Each row of a before or after table is a point. The points were changed in one or more steps. Then noise was added and the rows were shuffled. The steps act on columns, c1 being the first. What was done? A step turns or swaps two columns, mirrors them in a line or flattens them onto one, adds a multiple of one to another, or multiplies or shifts one. Angles are multiples of 10 degrees, from the lower column toward the higher: turns from -170 to 170, lines from 10 to 170 but not 90. Use the fewest steps. Two steps may share a column if one is a turn and the other turns, adds or multiplies; they go together, in the order done. Otherwise the lowest column goes first.
In the rows, zero is written as 100.

Before:
0: 122  87
1:  70 106
2:  84  85
3:  53  86
4:  83 110
5: 127 100
6: 115 108
7: 135 101
8: 120  82
9: 117  15
10: 107 113
After:
0: 108  72
1:  82 110
2:  99 133
3:  22  68
4:  78 143
5: 112  85
6: 108  64
7: 110 118
8: 113  99
9:  85  78
10:  92  77
Steps: turn c1 and c2 by -80 degrees

Before (8 x 3):
0:  94  97 148
1: 102  96 124
2: 129  96 102
3:  95 107  98
4:  90  82  99
5:  89 107 103
6:  96 100 102
7:  88  82  97
After, 8 rows:
0:  97  97 105
1:  92  99  96
2: 110  81  93
3: 112  83  99
4:  88  95 107
5:  99  94 196
6: 105 100 148
7: 118 123 104
Steps: turn c1 and c2 by 60 degrees; multiply c3 by 2

Before, 12 rows:
0: 103  96 124 112
1: 112  73  88 101
2: 100  70 122  98
3:  81  66  74  60
4:  60  74 113 114
5:  93  98 138 104
6: 117 125 131 132
7:  66  95 114  94
8: 137 123  82  77
9:  84 124 102  66
10: 132  50 112  97
11:  94  79 117  65
After:
0:  93  98 136  97
1: 105  72  47 111
2:  86  93 108  68
3:  93  99 119 109
4: 139 126 115 120
5:  77 124 168 129
6: 102  70  76  98
7: 127  78  83  77
8: 124  65  22  67
9: 119  48  37 126
10: 119 127 139  69
11:  67  75  74  72
Steps: turn c1 and c4 by 60 degrees; add 1.5 times c2 to c3

Before, 14 rows:
0: 118 107  80 130  56  90
1:  83  87 119  85  73  82
2: 119  76 114  59 127 119
3: 109 129  57 105  66 105
4: 109  90 113  90 118 106
5: 107 108 119  94 121  96
6: 119 114  42 121  79  72
7:  71 102 100  94  95  76
8: 109 115  91 114  77  67
9:  92  54 109  58 112 135
10:  99  98 138  54 123 123
11: 137 123  70  91  95  48
12: 113  71 136  91 115 104
13:  79  88 112 120 106  88
After, 14 rows:
0: 135 107 110  30  65  77
1: 107  90 101  18  80  55
2:  97 117 103 145 142 122
3: 112  82  88 103  84  85
4:  86  90 125  99 142 136
5:  84 108  83 139  89  97
6: 125 115  87  86  72  68
7: 129  83  71 170 116 152
8:  97 101  75 163 128 123
9: 107  97 106 163 124 165
10: 107 134 126   7  65  74
11: 119 100  98  80  78  88
12:  67 101  76 131 103 112
13:  75 126  75 112 117  92
Steps: turn c2 and c5 by 150 degrees; add -0.5 times c5 to c1; add -1.5 times c6 to c4; turn c3 and c6 by -120 degrees

Before:
0: 109  97  71  90  96 102 117 127 140
1:  68  72  77  61  81 108  75 143  74
2: 102  75 126  84 122  67  53  88 137
3:  54 102  65  60 121  69  73 157  51
4:  89  34  93  73 128  93 103  99 128
5: 142 118  91 155 117 117  95 119  60
6:  85  82 105  63 115 127 122  49 121
7:  92  82 131 132 137 109  60 126 104
8:  95 103  72 126  87  88 109  93 123
After (9 x 9):
0: 107  69 109 148  95 106  93  88 103
1:  95  71  81  77 109 114  96 101 140
2: 145  45  66 101 118  55 147 112  66
3: 105 106  83 108 107  94  77 103 124
4: 121 143  97  60 101 137 126  73 110
5: 129  56  90 102 107 101 144  79  74
6:  96 108 109 129  92  85 136  74 147
7:  52  81  84 131 108 101  50 118  58
8: 113  92  84  81 108 106 117  31 125
Steps: multiply c1 by -1; turn c2 and c8 by 80 degrees; flatten c3 and c5 onto the line at 150 degrees; mirror c4 and c7 in the line at 150 degrees; turn c6 and c9 by -20 degrees

Before, 13 rows:
0:  91  94 147  95 122  88 109  74  90  84  95
1:  88 109 132 111 127  84  70  90 160  82 131
2:  83 116 117 131 103  75 103 129 137  86 100
3: 146  91  82 132 125 153  37 119  82 110  62
4: 129 120  71 114  81 159  84  92  96  95 105
5: 165  93  98  98 131 146  84 130  66 130  84
6:  77  76 130 114 113  92  87  86 141  49 100
7:  96  84 106  95  96  67  64 122 132  68 121
8: 109  55 131 106 109  91 113  64 106 133  85
9: 138  55 110  77 160  96 145  61  99 120  51
10: 137 126 134  84  78 103  97 107 124 106  67
11: 109  58 118  60 146 132 118 104  93 148  49
12: 117 122  77  98 118 109  52 113  89 119  72
After:
0: 127 120 119 119  79 160  73  96  98  91 104
1: 119 114 152 105 118 113  82 111  89  92  72
2: 105  51  79  63 142 134 121 104  95 116  50
3: 108  46  86 100 112  91 132  66 105 121  85
4: 141 125  97  66  78 102 135 106 127  90  68
5:  81 122  96 109 103  74 116 129 135  97  97
6:  80  94 109  86 112  97 135  88 140  98 102
7:  92  96 135  73  96  70 116 126 130  98 121
8:  89 112 124  69 132  87 131  93 163  92 133
9: 137  56  58  77 165 100 100  61  98 116  50
10: 165  86 113 121 130 147 105 126  68 106  85
11: 145  87 168 145 127 149  89 122  83 102  64
12:  91 100  82 103 123  88 143  71  94 102  91
Steps: flatten c2 and c10 onto the line at 160 degrees; turn c3 and c7 by 100 degrees; add -0.7 times c9 to c4
